Rows are points. To make a cloud, some directions were put in groups of two or more. Within a group, all points are equally far from the middle, so they leave a hole (a ring in 2 directions, a hollow ball in 3). The other directions are filled evenly. Then the cloud was stretched, turned, moved and blurred a little. How many holes are there, and how many directions does each take, smallest first?
In the rows, zero is written as 128.

Cloud (13 x 2):
[[140 174]
 [130 124]
 [143  65]
 [135 110]
 [195 167]
 [108 163]
 [164 136]
 [138 196]
 [102 182]
 [112 150]
 [ 65 113]
 [ 75  95]
 [177  76]]
Holes: 0

Cloud (21 x 3):
[[ 78 160  91]
 [142 141  69]
 [153 124  78]
 [165 156  89]
 [102 172 179]
 [148 147 179]
 [ 66 154 153]
 [ 89 176  94]
 [ 72 153  97]
 [ 62 121 134]
 [ 86 181 158]
 [165 178 142]
 [ 68 124 102]
 [ 69 142  97]
 [100  87 129]
 [ 77 151 173]
 [ 80 129 174]
 [104 110  76]
 [ 83 139 178]
 [ 77 160 169]
 [110 153 188]]
Holes: 1 (3)

Cloud (27 x 4):
[[165 134 148 178]
 [ 68 154 122 119]
 [166  69 115 163]
 [152 132 125  73]
 [151  60 118 161]
 [157 119 168 155]
 [192 104  93 155]
 [ 99 134 131 197]
 [ 91 125 127 196]
 [171 178  89 122]
 [ 87 107  69  94]
 [124 189  72 142]
 [115 111  39 124]
 [185 145 115 174]
 [124  94  90  74]
 [145  87 163 111]
 [178 131  79  97]
 [153 175  89 180]
 [146 151 132 194]
 [148 162 123  84]
 [169  79  81 161]
 [140 150 134 196]
 [ 83 104 118 192]
 [196 125 104 160]
 [126 168  72 187]
 [117  91  64 185]
 [129  86 133  79]]
Holes: 2 (2, 2)

Cloud (81 x 8):
[[132  99  89 199 108 137 140  99]
 [187  90 149  97  33 116 151 138]
 [ 90 125 149 115  97 155 127 157]
 [154 157 146  42 129 141 131  72]
 [141 168 171 106 134  65 195  92]
 [108 112 142  74  81 105  64 156]
 [177  96 117 148 153 187 128 165]
 [149 177  85 118 138 103 120 115]
 [160 143  60  93 115 103 137 105]
 [161 124  82 195 103 175  97  84]
 [162 133  73  95  82 171 142  45]
 [105 116 181 119  46  87 106  78]
 [179 173 122 139 133 106 137  84]
 [169  91 103 150 113 166  97  94]
 [173 168 163 122  90  73 172  64]
 [204 108 123 118 137  78  89  71]
 [124  73  86 114 132 104 148  82]
 [173  97  83  81 160 107  64 112]
 [101 170  98 102 122 102 106  88]
 [150 195 123 140 135 103 149  76]
 [148 127 194 131 148 144  97 144]
 [130 184 139 115  84  93  75 127]
 [ 66  76 122 107 130 184 179 100]
 [ 47 143  81 154 114  99 168 108]
 [150 146 180  61 145 112 101 160]
 [111  60 111 113 107 190  68 126]
 [129  68  87 130 134 179 146 184]
 [ 66 145 147  95  75 172 137  77]
 [ 79 126  80  87  84 147 115 167]
 [ 70 135 167 140 139 146 122 110]
 [148 122 126 147 151 198 193 179]
 [158 137 163 169 126 111 175  64]
 [136 133 177  95 105 116 168 102]
 [ 95 160 161 106  72  78 106  76]
 [153 114  59 116 143 199 189 106]
 [104  88  50 154 109 173 175 135]
 [149 141 136  72 116 182 194 152]
 [146 145 131  78 121 185 200 106]
 [ 97  97 159  62 111  77  95 111]
 [199 132 167  54 157 127 102  89]
 [132 141 172  81  56  96 186  70]
 [ 72 116 143 174 109 143 200  91]
 [122 169  59 129  69 163  92  90]
 [180 176  85 164 120 129 116 129]
 [ 86 198 157 169 127 154  96  86]
 [130 142  46 175 104 122 164  80]
 [ 90 128  66 146 117  92 142 177]
 [157  96  80 133 129 160 194 113]
 [ 69 162 146 165 140 113  80 123]
 [168 118  49  51 142 105 126 168]
 [177  67 119 122 157  85  74 146]
 [185 114  86  61  97  99  98  66]
 [109 157  76 177 164 122  64 118]
 [182 142 169  98  77 108 145 145]
 [120  94 148  81  99 147 161 170]
 [144 134 164  31 138 110 125 191]
 [143 174 142  71 144 119  88  95]
 [121 111  54 145 100 173  62 127]
 [110 100  60 149 166 131 122 161]
 [107 136  75  81 164 156  78  85]
 [ 77  73 103 114 175 113 168  97]
 [ 86 126  66 198 140 131 123  68]
 [102  80  73 126 161 138 143 159]
 [138 176 125 103  42 174 113 177]
 [116 169  68  93 124 110 138 159]
 [193 113 162  96 121 151 127 168]
 [126  95  57 106 171 190 112 103]
 [165 113  75  66  68 104  73  59]
 [137 144 153  46 153  92 181 200]
 [ 82 159 114 112 104 199 137 198]
 [ 85 108 119 174 130 109 137 177]
 [ 85 132  88 151  86  53 149 151]
 [179 103 151 147  65 170 103 108]
 [157 154 139 166 127 182 165 128]
 [151  99 186 122 136 170  94 100]
 [ 91 155 125  72  55  90 165 110]
 [130  62 151  48 133 124 180 133]
 [ 99 112  29 123  77 154 148 121]
 [193 122 136 137 187 104 184 159]
 [161 162 161 168  80 175 103  56]
 [164  89  50  74 158 120 168 148]]
Holes: 1 (3)

Cloud (105 x 9):
[[ 73  39  72 108  98 137 142 183 104]
 [ 85 106 126 118 128 175 194  80 170]
 [104 108 101  87  82 105  55 129 146]
 [ 99  71  51 127 188 108 101  92 138]
 [ 30  71 109 152 157 101 101 166 162]
 [ 66 154 161 123 126 124  99 100 106]
 [164  82 152  67 123 164 144 179 124]
 [109 143 117 137 132 187 141 221 118]
 [183 112 116  63 125 156 139 159 187]
 [155 121 136 162 112 175 191 137 115]
 [ 99  68 159 168 152 113 116 114  55]
 [ 92 112 139  88 122 200 167  94 153]
 [132 131  93 124 133  90 143 205 123]
 [117 108 164 159 180  97 150 120 118]
 [ 83 141  68 100 157 116 167 107  75]
 [120 151 160 148  81 119 139  95 124]
 [122  65  97  76 103 111 154 203  71]
 [ 96 135  89  89 175 107 159  90  60]
 [173  74  60 134 113 162  83 143 165]
 [ 37  82 137 134  85 127 112 142 163]
 [ 46 147  95 132 115 143 142 167 150]
 [143 111 115  82  52 132  91 148  99]
 [137 103 136 186 120 160  73  93 136]
 [ 94 119 178 150 185 111 121 165  78]
 [ 76  96  78 151 165  86 151 149  93]
 [122  86 133 197 151  88 129 132 158]
 [149 169 110 101 159 113 134 171  80]
 [105 164  86 146 156 152 113 169 160]
 [117  77  94 128 112  78 110 213  99]
 [ 80  84  74 131  85 187 170 119 127]
 [110  74  57 122 168 172 197 126 139]
 [ 97  49  76  68 114 156 103 133  66]
 [136 128 171  97 161 173  75 169 100]
 [144  86  70 104  66 143  80 157 162]
 [154 105 159  94 153 167  83 161  68]
 [ 53  72  99 129 126 132 174 168 175]
 [118  79 149 109 177 163 190 135 163]
 [101  68  54  98  91 124 169 114 112]
 [123  29 101  73 136 130  97 107 119]
 [120  18  81  57 118 130 118 153 162]
 [120  39 125  54 107 133 131 173  83]
 [160  58  94 107 161 108  70 148 126]
 [139 137 164 141 126 143 171 153 154]
 [153 120 140 159 113 168 191 140 125]
 [158  62 159 120 136 148  69 138 156]
 [ 61 123  68 148 104 104 123 114  70]
 [144  41 151 103 160 128  72 140 149]
 [113  72  49  97  70 140 123  98 155]
 [189  82  93 128 122 122  95 109  57]
 [ 89 140 161  72  90 179 141 155 150]
 [152 123 125 109 177  93  79 150 112]
 [136  71 158 105 176 177 128 133  75]
 [126  97  91  55  79 180  83 149 133]
 [ 58 116  93 128 169 186 153 127 162]
 [143 164 122  72  95 143 153 127 122]
 [154 124  90 163 153 188 166 156  72]
 [130 102  65  99 172 134 203 137  92]
 [ 90  49  90 148 182 186 131 118 131]
 [111  96 118  56 170 182 154 101  60]
 [ 94 111  92 152 187  93 125 189  84]
 [184 103 111  74 183 152 146 140 151]
 [189  79  66 113 111 149 161 154 139]
 [ 50  62  68 118  97 107 105 160 175]
 [ 58  62  61 117 172 159  71 147 155]
 [115 134 176 137 134 131 168 190 111]
 [ 81  64 128 119 166 199 164 156 114]
 [111  91 126  64 102 162 183  78 132]
 [116  88 176 103 123 137 175 194 125]
 [163 145  60 104 127 179 146 122 142]
 [141 117  86  61 132 190  91 106 157]
 [ 58 114  81 115 147 186 160 148 170]
 [131  58 152 155 113 173 113 170  86]
 [132  85 129 100  88 166  75  66 149]
 [ 90  51  80  58 108 141 150 199  99]
 [ 91  95  52 113 159 161  98  92  68]
 [ 73  49 152  67  97 173 119 145  82]
 [135 107 151 193 139  91 159 111 122]
 [151  49  67  81 189 154 124  79 139]
 [ 96 113 131 167 192 120 156 176 133]
 [102  46  92 128 141 169 106 223  74]
 [101 162 112 193 131 119 108 141 106]
 [154 135 102 118 183  88 121 149  97]
 [119 104  57  60 151 184 132  96 163]
 [104 116 156 175  65 133  95 146  92]
 [138 110  97 196  97  95 138 148  91]
 [119 101  92  70 194 147 141 209  95]
 [126 102 142 160 190 165  94 166 172]
 [129  67  87 139 161 180 174 173 126]
 [ 71  63  73  90 125  81  95 149 158]
 [152 156 160 124 169 161 124 114 143]
 [ 96 132  89  52 172 149 128 108 171]
 [110  46 136 138 116 174 175 162  93]
 [125  81  52  87 108 180  74 115 172]
 [152 136 147 125 135 161  73  79  86]
 [ 95 149  89 143 157 133  56 190 141]
 [112  77 111  45 151 190 131  94 147]
 [ 79  74  79 110 137 137 187 192 132]
 [104 124 131  35  91 200 108 161  96]
 [ 73  71  71  99 114 122  80 129  57]
 [129 145 165 163 126 125 176 151 101]
 [ 74  89 132 161 180 104 160 116 161]
 [180 118 151 117 144 185 118 103  67]
 [147 100  75 108  96 143  54 114 129]
 [120  77 115 172 150 169  95 181  64]
 [115  94 174 137 180 130  94 144  59]]
Holes: 3 (2, 2, 3)

Cloud (102 x 9):
[[ 70 141 158 119 141 162 143 153  70]
 [129  96 165  83 132  95  68 175 164]
 [ 74  92 112  63  95 166 135 184 159]
 [162  80 177 190  71 101 144 193 103]
 [ 95  90  86 138  40 166 111 105 147]
 [ 49 162 110 174 153 104 102 198 135]
 [ 57 133 114  77  68 181  96 119 166]
 [ 95 135 139 141  91 196 117 171 212]
 [ 98 202 142 165  76 136 119 134 151]
 [180 106 105 132  67 122 173 206 124]
 [ 97  80  94 197  99 179 171 165 111]
 [153 166 140  84 151  79 100 160 180]
 [ 55 128  94 130  86 155  84 177 201]
 [ 94 104 129 102  68 144 105 193 216]
 [139  82 105  93  78 185 169  64 144]
 [189 104 108 192 124 172 141 179 153]
 [162  62  75 163  76 139 150 174 168]
 [135 208 131 123  93 165 143 144 122]
 [114  96 162 127 100 130 206 162  90]
 [ 43 133 127  91  98 187 108 129 111]
 [121  33 156 120 125 125 126 163 147]
 [171 199 126 149  99 154 143 125 142]
 [ 94  64 112 114 104 166 120 130  82]
 [153 142 130 187 115 103 171 209 153]
 [ 96 151 151 180 169  75 103 142 153]
 [ 95 151 127  98 164 160 137 113 213]
 [ 65 109 120 141  71 109 119  80 102]
 [ 92  78 165 152 141  98 168 163  96]
 [ 42 135 137  92 111 150 138 172  94]
 [162 172 176 114 147 118 121 111 132]
 [147 145 122 172  75 135  55 114  92]
 [178 157 103  85 131 197 102 107 136]
 [122 157 103 140  69 154 180  66 150]
 [101 114  74 140  71 125  60 151 180]
 [117 121 101  54  85 140 100 155 215]
 [113 160 155 158 116 119  58 187  84]
 [133 159 117  65 104 199  98 155 157]
 [ 91 129  60 133 153  68 115 120 117]
 [127  47 149 109 122 168 179 143 134]
 [ 90 157 143 150  50 107 105  86 103]
 [127  46 129 133  51 157 171 142 173]
 [198  91 110 185 119  76 125 159 159]
 [ 98 151 117 112 192 114 135 174  86]
 [136 153 137  83  88  93 121  63 115]
 [144 160 100  83 165  91  63 184 138]
 [131  78  73 124  79 129 137 180 207]
 [134 130 147  84  97 157  53  85 128]
 [149 163 114 177  85 152 156 188  85]
 [136  75 124 139  92 102  57  90 149]
 [139  76 176 137 108 179 124  73 146]
 [139  60 113 167  77 134 116 207 109]
 [140 135 111 145  42 101 175 104 139]
 [ 96 123  87 140 155  39 112 152 131]
 [ 51 154 132  93 166  96  93 153 112]
 [184 134  75 127  69 123 165 162 106]
 [121  85  98 134 138 170 121  70  84]
 [179 129 129  93 153 104 147 208 137]
 [134 146 103  79 105  77 153 200 159]
 [117 119  72 152  71 154  63 137 127]
 [ 96 128 111  74 150 206 154 163 138]
 [206 111 100 100  88 123 180 156 111]
 [120 104 116 195 109  69 149 206  97]
 [154 108 163 108 165 164 104 139 176]
 [137 114 200 122  76 166 100 145 169]
 [ 97 134 142 155  86  51  80 105 120]
 [ 89 181  84 154 186 164 112 121 123]
 [127 158 157 111 166 119 172 161 154]
 [101  81  78 159  66 181 174 143 125]
 [174  60 135 125  49 162 169 131 172]
 [135 146 102 141 120 114  42 155  81]
 [141 132 103 112 186 157  85 189 160]
 [114  58 168 184 142 162 137 134 131]
 [193 130 108 182  60 159 119 108 157]
 [126 162 111 151 174 184 170 109 162]
 [ 92 132  97  87  79  92 171 144 163]
 [105 123  58 126 144 144  61  90 144]
 [158 110 155 165  70 184 140 204 122]
 [139 128  39  96 133 147  80  98 165]
 [113 149  73 157 172 176 123  78 104]
 [ 71 107 134 123 104 166 165 151  65]
 [ 75 121 101  63 159 149 153 177 170]
 [173 158 122  87 124 133  67  82 103]
 [123 136  88 156  82  79  77 169  82]
 [136 157 180  81 114 119  62 133 143]
 [112 107 132 135 107  52 115  89 100]
 [162  60 115 184 111 158 109  90 104]
 [ 77 151  76 162  87 201 106 111 146]
 [148  86  69 103  87 169 160 191 158]
 [ 97 157  86 121 161 115 108  62 182]
 [168  59 168 103 105 150 148 183 117]
 [163 112  65 152  96 214 159 121 142]
 [157 188  85  85  76 115 113 106 144]
 [ 45 121 117 153  79 130  86  86 147]
 [165  81 194 134  63 149 137 151 167]
 [150 159  64 146 118 109 136 200  98]
 [151 131 134 204 104 126 129 187  57]
 [ 88 143  93 166 183  95 139 205 129]
 [ 48 167 144 165 113 154  95 118  90]
 [ 86  96 105 126  70 124  56 178 143]
 [146  75 136 154 132  88  91 217 103]
 [ 76  78 170 171  89 160 168 166 175]
 [ 90 141 134 119  83 154 144  82  61]]
Holes: 3 (2, 3, 4)

Cloud (99 x 9):
[[174 118 109  76  85  96  26 114  91]
 [ 89 123  80 158 138 169 129 172  99]
 [167  96  98 144  94 100  50  99 158]
 [145  79 121 176  61 118 141 208 135]
 [ 81  92  85  66 147 139 122 129 108]
 [153 128 177 123 148  92 197 168  67]
 [102 151  93 103  67  86 144 215  71]
 [119 136  66 146 143 129  77 147 169]
 [105 185  99 101 162  74 104 147  55]
 [ 68  95 115 185 122 148 105 137 178]
 [142  73 149 160 136  65  83 177 123]
 [ 88 189 141  92 117 103 123 168  75]
 [118 102  78 180 104  71 144 184 103]
 [ 70  78 189 178  97 133 123 138 116]
 [188 122 144 205 129  88 148 152  71]
 [133 199 154 132  54 109  76 144  94]
 [103 105 132 174  70  98 161 198 113]
 [132 117 174 159 107 147 125 107 208]
 [108  78 132 155 150 101 173 181 144]
 [ 78 160 195 104 124 126 105  96 121]
 [173 191 128 179 159 137 109 189 111]
 [137 166 122 106  61 147  91 169 148]
 [150 139 100  64 115 137  67 113 134]
 [111 152  69 164  93 153 112 135 127]
 [126  61 155 155 151 161  74 191  99]
 [ 98 149 145 144 168 138 191 165  72]
 [153 103 203 137  89 103  81 173 132]
 [171  95 131 185 106  97 197 175 137]
 [142  79 118 143 145 127  66 203  78]
 [187 112 137 166 155  67 148 165 117]
 [180 146 184 133  82 108 164 116  95]
 [148 195 166 201 130  91 133 127 122]
 [145 105 177 104 102 160 126 213  87]
 [158 137 156 140  63 125  77  64  97]
 [112  99  51 143 136  75 174 112 104]
 [ 93 149 124 143  58 102  82 130 164]
 [168 116 177 144  95  59  90 175 132]
 [ 93 130 110 158 144 103  83  67 116]
 [ 89  87 127 156  86  81  85 106  72]
 [169 123 159 141 108  68 181 195 116]
 [188 108  96 114 149 161 183 163  74]
 [105 152  48  84 115 102 152 197  86]
 [195 141  94 126 134 169 139 249 125]
 [ 97 102  99 107 101 131 127  90  36]
 [127 157 172 171  89 105 101  39 115]
 [ 95  50 161 126 100 137 188 144 166]
 [169 104  84 146 100  87  45 122 168]
 [166 152 145 127 151 172  81 123  93]
 [186 123 138 138 168  95 108 175  67]
 [113  96 157 135  81  33  95 153  90]
 [123 154 143 190 153 143 114  89 130]
 [170 103 122  48 123 104  67 176 141]
 [106 139 100 104  81 115 167 152  38]
 [163 104 170 179  70 127  80 125 132]
 [ 65 139 139  97  61 152  89 148 137]
 [ 94 163  76  71  85  91 124 133 113]
 [190 141 151 120 167  64  87 181  76]
 [143 190 119 210 148 127 139 127 106]
 [135 161 113 143  66 139  46 119 104]
 [ 92 103  84 185 130 153 131 184 109]
 [119 147 140 207  80 161 115 113 152]
 [102 131 172 192 113  96 192 152  74]
 [ 66 123 167 180 145 143  69 176 113]
 [182 154 181 146 124 136 201 153 136]
 [105 173 100 193  93  96 117 121  89]
 [ 95 160 118 107  96 155 174 160  38]
 [124 165  61 175 110 138 141 133 119]
 [151 122 169 173 116 125  89 167 197]
 [175  73 121 142 135 200 121  99 100]
 [148  74 136  66  81  82 121 170 156]
 [106 158 163 102 146 159 117 119 146]
 [115 111 128 150  57 148 131 170  34]
 [180  96 121  67 137 137 100  84  79]
 [ 82 122  86 143 116 129  63 144  80]
 [174 123 124 171 155 142 118 187 184]
 [112 154 107 134  75 154 125  64 108]
 [ 99 183 139 174 132  28 129 148 103]
 [130 168 107  95 171 130 156 124 148]
 [136 105 153 140  58 141 170 154  56]
 [143 141 109  79 125 160  73 136 142]
 [134 163 132 172 144 100 163 120 180]
 [164  85 114  64 132 141 150 193 135]
 [163 111 166  89 114 143  99 201 125]
 [ 85 147 115 205 105  99 137 203 149]
 [190 133  96 147  78 157 146 129 100]
 [ 95 124  76 168 103 127  51 145 165]
 [ 88 112 108 139 171  75 140 126 132]
 [110 116 172 108  91 124 155 195  75]
 [ 76  85  49 114 110 115  64 142 142]
 [162  75  80  98  75 133 154 153 109]
 [ 82 164 131 155  96 102 168 224 162]
 [155  97 117  82 107 161 237 179 109]
 [192 149  85 154 139 133 102 154 107]
 [ 86 141 124 206 122 124 115 146 132]
 [166 115 129 103  70  98 100 139  37]
 [182  98 107 143  82  91 151 109  94]
 [133 104 119  90 145 102  91 209  64]
 [134 216 113 123 134 136 116 188  82]
 [163 153 129  64  97 118  83 123 116]]
Holes: 2 (2, 3)

Cloud (95 x 9):
[[ 52  94 137 129 157 131 115 126  89]
 [110 191 139  48 107 162 161 128 180]
 [190 105 139 134 102  80 136  84  83]
 [ 57 160 127  94 153 212 184 150 111]
 [195  74  73 162 112  95 130  98 136]
 [143 131 151  81 135  83 143  91 179]
 [139 142 113 141 157  88 155  92  79]
 [123 155 104  65 131 128 120 104 192]
 [178 125  94 125  94 134 185 120 158]
 [208 149 136 117 166 110 141 155 112]
 [151 118 123 136  66  91  90  87 159]
 [138 100  85 117 152 114 107 169 138]
 [110 161  95  44  81 180 185 173 124]
 [149  92 115 111  60 106  72 103  87]
 [ 65 170  79 133 148 149 167  94 140]
 [ 89 186 151  96  82 172 118 133 117]
 [153 127  96 141 175 107 101 150 133]
 [135 164 106 153 192 108 145 122 204]
 [197  49  98 155  98  82 101 101 114]
 [140 207 162 150 113 120 110  96 142]
 [118 121 109 116  73  93 142  98 171]
 [195 119 138 192  76 102  46 104 162]
 [ 97  93 136  84 171 127 163 101  91]
 [ 77 145  52 105  90 164 120 128 109]
 [179 159  99 190  87  95 129  89 224]
 [127 222  81 143 101 134 176 139 171]
 [205 139 106  87 126 110 157 128 181]
 [115 145 124 119  91  98  53 129 120]
 [180 104 146  80 149 151 179 165 120]
 [ 89 155 141 162 149 122  95 111  88]
 [135 151 119  42 105 134 162 146 105]
 [231  88  93 209 133 105 105  73 100]
 [170 113 113 162 140  63 216  99 173]
 [ 53 184 113  75 102 126 126 151 162]
 [ 87 169 166 119 149 133 130 116 135]
 [ 63 147 156 148 142 134 172 125  96]
 [150 151 148  84  89 118 188 119  91]
 [ 96 154  82 131 141 162 202 140 129]
 [151  93 103 116 137 125 119  70  64]
 [135 206 126 123 113 154 125 177 158]
 [ 99 106 164 148 126 135 119 166 105]
 [115  85 129 191 145 121 135 116 112]
 [131  91  96 115  76 114 164 117 178]
 [ 64 173 127 101  71 199 119 150  60]
 [169 143 132 152 169 135 117 149 114]
 [146 148 164 143 109 129 147 129 208]
 [155  73  90 137 107  61 132  85 174]
 [141 220 117 109 121 139 186 126 234]
 [ 99 166 135 181 109  88  81 112 154]
 [114  93 102 128 183 157 196 108 157]
 [201 154 127 148  65 161 134 120 145]
 [161 133  91 135 145  30 126  85 129]
 [170 163 106 114 103 140  83 129 166]
 [119 152 134 174 108  82 109 101 208]
 [164  53 112 138  75 105  93  71  87]
 [155  75 138 171 143 133  86 143 100]
 [102 148 120 118  53 124 167 153 178]
 [192 136  95  85 140 108 165  99 139]
 [131 180 158 164  90  92 102 116 163]
 [222 119  87 180 141  42  95 135 150]
 [144 204 149 143 147 151 125 123 131]
 [ 75 164 142 100 152 154 110 138 118]
 [113 171 119 138 177 145 145 153 122]
 [203 116 100 132 147 116 142 124  84]
 [225 119  99 138 144  89 136 134 113]
 [128 142 152 105 163 153 194  88  90]
 [134 129  96 135  89 140 207 124 175]
 [150 103 152  76 104  99 169 111 137]
 [197 155  68 144 151  55 115 149 126]
 [137 177 138 120  79  88 135 103 174]
 [ 92 172 108  56 133 134 133 157 165]
 [192 139  81 133 106 101 179 117 177]
 [159 173 103 123  86 124 164 141 216]
 [125 186 107 130 198  61 148 131 143]
 [137 249 164 101 106 158 161 156 147]
 [111 106 138 170  85 146 129  70 153]
 [179 159 117 146 183  96 106 131 131]
 [196 173 175 150 124 118 145 163 172]
 [124 147  63 101 118 142 196 124 157]
 [130 139 138 156  61 124 124  89 154]
 [161 186 108 160  90 127 197 119 210]
 [241 160 101 139  91  99  78 119 148]
 [164 110 113 161  80  69  71  84 187]
 [105 149 129 104 177 157 133 150 106]
 [174 121 169 190 125  95  83 122 137]
 [101 129 121 215 123 101  94 104 165]
 [208 134 121 102 101 134 196 150 124]
 [ 91 143  67 139 197 103 156 118 119]
 [171 122 125 148 179 134 118  83  78]
 [170 166  97 145 131 140 190  81 166]
 [146 152 150  48 127 183 153 152 177]
 [216  90  93 131 150  97 114 120 116]
 [146 166 175 127 114 108  88 115 129]
 [ 61 136  44 120 130 159 156 128 113]
 [ 71  71 126 130 148 113 121 133  75]]
Holes: 2 (2, 3)
